Rows are points. The points of each table are mixes of a few directions, plus a little noise. How many directions does each table use, and how many do they share? Where both have some left over, give the other angles between the two spaces (their principal angles), to ten degrees, smallest first.
In the rows, 128 means zero.

First:
[[121 169]
 [123 153]
 [121 168]
 [140  64]
 [135  89]
 [116 192]
 [140  62]]
Second, 7 rows:
[[144 156]
 [ 70  25]
 [128 126]
 [125 121]
 [142 155]
 [152 167]
 [137 144]]
Directions: first 1, second 1, shared 0; angles 40

First, 7 rows:
[[ 77  43  25]
 [116 109 104]
 [141 149 153]
 [142 150 155]
 [140 147 152]
 [140 148 152]
 [141 150 155]]
Second, 7 rows:
[[129 129 130]
 [131 133 133]
 [ 78  46  28]
 [123 120 118]
 [152 168 177]
 [134 138 140]
 [149 163 171]]
Directions: first 1, second 1, shared 1

First (5 x 4):
[[126 131 125 126]
 [123 133 119 123]
 [ 98 160  72 101]
 [182  68 228 175]
 [113 145  98 114]]
Second (6 x 4):
[[167 164 165  96]
 [134 102 105 153]
 [ 53 101  54 157]
 [140 156 154 105]
 [197 146 125 113]
 [ 81 101 163 146]]
Directions: first 1, second 3, shared 1

First, 8 rows:
[[129 124 128 127 130 122]
 [137  78 120 120 154  45]
 [127 132 129 129 126 134]
 [120 173 135 135 105 203]
 [121 167 134 134 108 193]
 [122 161 133 134 110 184]
 [141  56 118 116 165   7]
 [127 133 129 129 126 136]]
Second, 8 rows:
[[122 139 108 110 124 156]
 [147 126 215 202 121  87]
 [124  99  82  88 146 100]
 [128 131 130 130 127 131]
 [122 124  91  93 133 138]
 [144 154 229 216 107 130]
 [120 132  87  94 128 152]
 [120 116  81  87 136 130]]
Directions: first 1, second 2, shared 1

First, 10 rows:
[[133  94 138 135 120  89 158 125]
 [139 134  90 134 144 158  73 118]
 [132  87 145 133 142  68 130 122]
 [122 135 140 124 128 126 134 132]
 [132 223  97 129 127 140 171 152]
 [121 205 143 123 166  67 151 153]
 [112  99 155 115 102 182 116 121]
 [128   7 142 129 110 169  60  91]
 [132 137 120 131 157 104  97 127]
 [129 159 109 129  84 174 189 138]]
Second:
[[127  43  86 173  97 116 149 112]
 [109 214 209 104 150  87 133 144]
 [135 102  99 135 122 143 126 123]
 [129 212 183  83 132 148 135 142]
 [139 115 100 132  98 152 171 130]
 [136  78 128 129 108 164  97 106]
 [135 111  72 135 162 129  96 131]
 [124 108 133 140 117 117 134 122]
 [130  82  83 152 130 122 123 122]
 [116 216 187  97 164 100 115 147]]
Directions: first 4, second 4, shared 2; angles 30, 30

First:
[[133 146 151 118 125  84 170 164 123]
 [123  91  87 141 133 208  37  56 154]
 [141 136 139 120 127 109 131 133 142]
 [163 148 160 109 118  83 129 145 167]
 [101  89  75 152 137 220  61  61 119]
 [ 80  96 123 124 186 140 163 142  99]
 [194 166 174 102 100  65 111 139 201]
 [ 95 120  95 155 117 168 141 122  68]
 [ 90 138 117 149 118 125 196 165  47]
 [160 151 156 114 120  81 140 148 155]]
Second (10 x 9):
[[ 97  91 150 143  58  59  80 153 121]
 [170 156  73  70 191 175 156 118 144]
 [133 162 160 177 181 202 186  90 122]
 [121 117 128 125 109 107 113 137 127]
 [151 150 106 108 171 167 154 116 135]
 [144 155 126 135 176 180 166 105 130]
 [ 85 100 187 190  65  82 101 136 112]
 [140 114  86  72 112  93  96 152 137]
 [142 106  72  53 102  76  82 162 140]
 [ 98 128 192 206 114 140 144 110 112]]
Directions: first 3, second 2, shared 0; angles 70, 70
